Each row is a point. Any point is a mix of the corners, with weights that add up to 1. It lies inside the corners' shape when no weight is negative. Say inside or outside, and name the corners with a negative weight.

Corners:
(1): [0.114, 0.029]
(2): [0.164, -0.122]
(3): [-0.318, 0.081]
Points:
[0.100, 0.025] -> inside
[0.084, 0.026] -> inside
[0.244, -0.082] -> outside (3)
[0.281, -0.145] -> outside (3)

Corners:
(1): [-0.024, 0.058, -0.158, 0.113, 0.253, -0.073, 0.139, 0.197]
(2): [0.328, 0.224, -0.085, 0.234, 0.202, -0.084, 0.083, -0.016]
(3): [0.095, -0.003, -0.207, 0.029, -0.262, 0.223, -0.084, -0.129]
(4): [0.096, -0.074, 0.172, -0.391, -0.118, 0.270, -0.028, -0.091]
(5): [-0.177, 0.141, -0.045, 0.058, -0.220, 0.136, -0.357, -0.006]
(6): [-0.012, 0.049, -0.075, -0.479, 0.004, 0.247, 0.185, -0.329]
(7): [0.096, 0.177, -0.222, -0.082, -0.290, 0.156, -0.306, 0.122]
(8): [0.347, -0.023, -0.176, -0.039, 0.340, -0.106, 0.141, -0.138]
(9): [-0.047, -0.054, 0.070, -0.404, -0.231, 0.038, 0.066, -0.231]
Points:
[0.078, 0.084, -0.111, -0.020, -0.127, 0.105, -0.151, 0.021] -> outside (6)
[0.136, 0.051, -0.093, 0.060, 0.051, -0.007, -0.076, 0.007] -> outside (6)
[0.065, 0.112, -0.079, -0.023, -0.025, 0.081, -0.064, -0.074] -> inside
[0.056, 0.006, -0.021, -0.133, -0.133, 0.093, -0.061, -0.074] -> outside (6)
[0.111, 0.037, -0.065, -0.014, -0.058, 0.033, -0.072, -0.041] -> outside (6)

Corners:
(1): [-0.121, -0.221, 0.034, 0.150, -0.020, 0.204, -0.077, -0.307, -0.013, -0.033, -0.004, -0.134]
(2): [0.317, -0.483, -0.323, -0.098, -0.272, -0.236, -0.125, -0.486, 0.307, 0.165, -0.052, 0.091]
(3): [-0.169, 0.092, 0.236, 0.084, 0.003, 0.005, -0.150, 0.293, -0.314, -0.137, -0.020, -0.042]
(4): [-0.096, 0.101, 0.095, 0.214, -0.229, 0.163, 0.067, -0.020, 0.044, -0.170, 0.072, 0.027]
(5): [0.125, 0.220, 0.203, -0.131, 0.107, -0.155, 0.082, -0.021, 0.077, -0.348, -0.102, 0.081]
(6): [0.093, -0.097, -0.064, -0.147, 0.185, -0.134, 0.292, 0.060, 0.338, 0.156, 0.209, 0.257]
(7): [0.028, 0.073, -0.048, 0.112, -0.022, 0.171, -0.251, 0.090, -0.114, -0.080, -0.157, -0.196]
(8): [0.280, 0.142, 0.388, 0.172, 0.055, -0.081, -0.174, 0.101, -0.219, -0.083, -0.006, -0.138]
(9): [0.184, 0.069, -0.143, -0.065, 0.082, -0.141, 0.184, -0.033, -0.047, -0.141, 0.235, 0.110]
(10): [0.132, 0.212, 0.342, -0.021, -0.081, 0.046, 0.080, 0.190, -0.223, -0.127, -0.120, -0.196]
(11): [-0.015, -0.141, -0.151, 0.263, -0.152, 0.101, 0.020, -0.309, 0.053, 0.150, -0.231, 0.087]
(12): [0.092, 0.034, 0.114, 0.052, -0.170, 0.322, -0.081, 0.025, -0.171, -0.307, -0.122, 0.121]
(13): [-0.120, -0.435, -0.243, 0.255, -0.070, 0.115, 0.135, -0.080, 0.212, -0.023, -0.195, 0.008]
Points:
[0.135, 0.031, 0.123, -0.028, -0.025, -0.077, 0.051, 0.074, -0.005, -0.137, 0.032, 0.066] -> outside (1, 7, 11)
[0.014, -0.116, -0.058, 0.063, -0.074, 0.044, 0.007, -0.096, 0.035, -0.070, -0.056, 0.026] -> outside (8)
[0.093, 0.159, 0.137, 0.037, 0.126, -0.040, 0.129, 0.033, 0.045, -0.117, 0.009, -0.008] -> outside (2, 3, 12)
[0.128, 0.061, 0.198, 0.102, -0.033, 0.020, -0.042, 0.046, -0.110, -0.099, -0.043, -0.072] -> inside
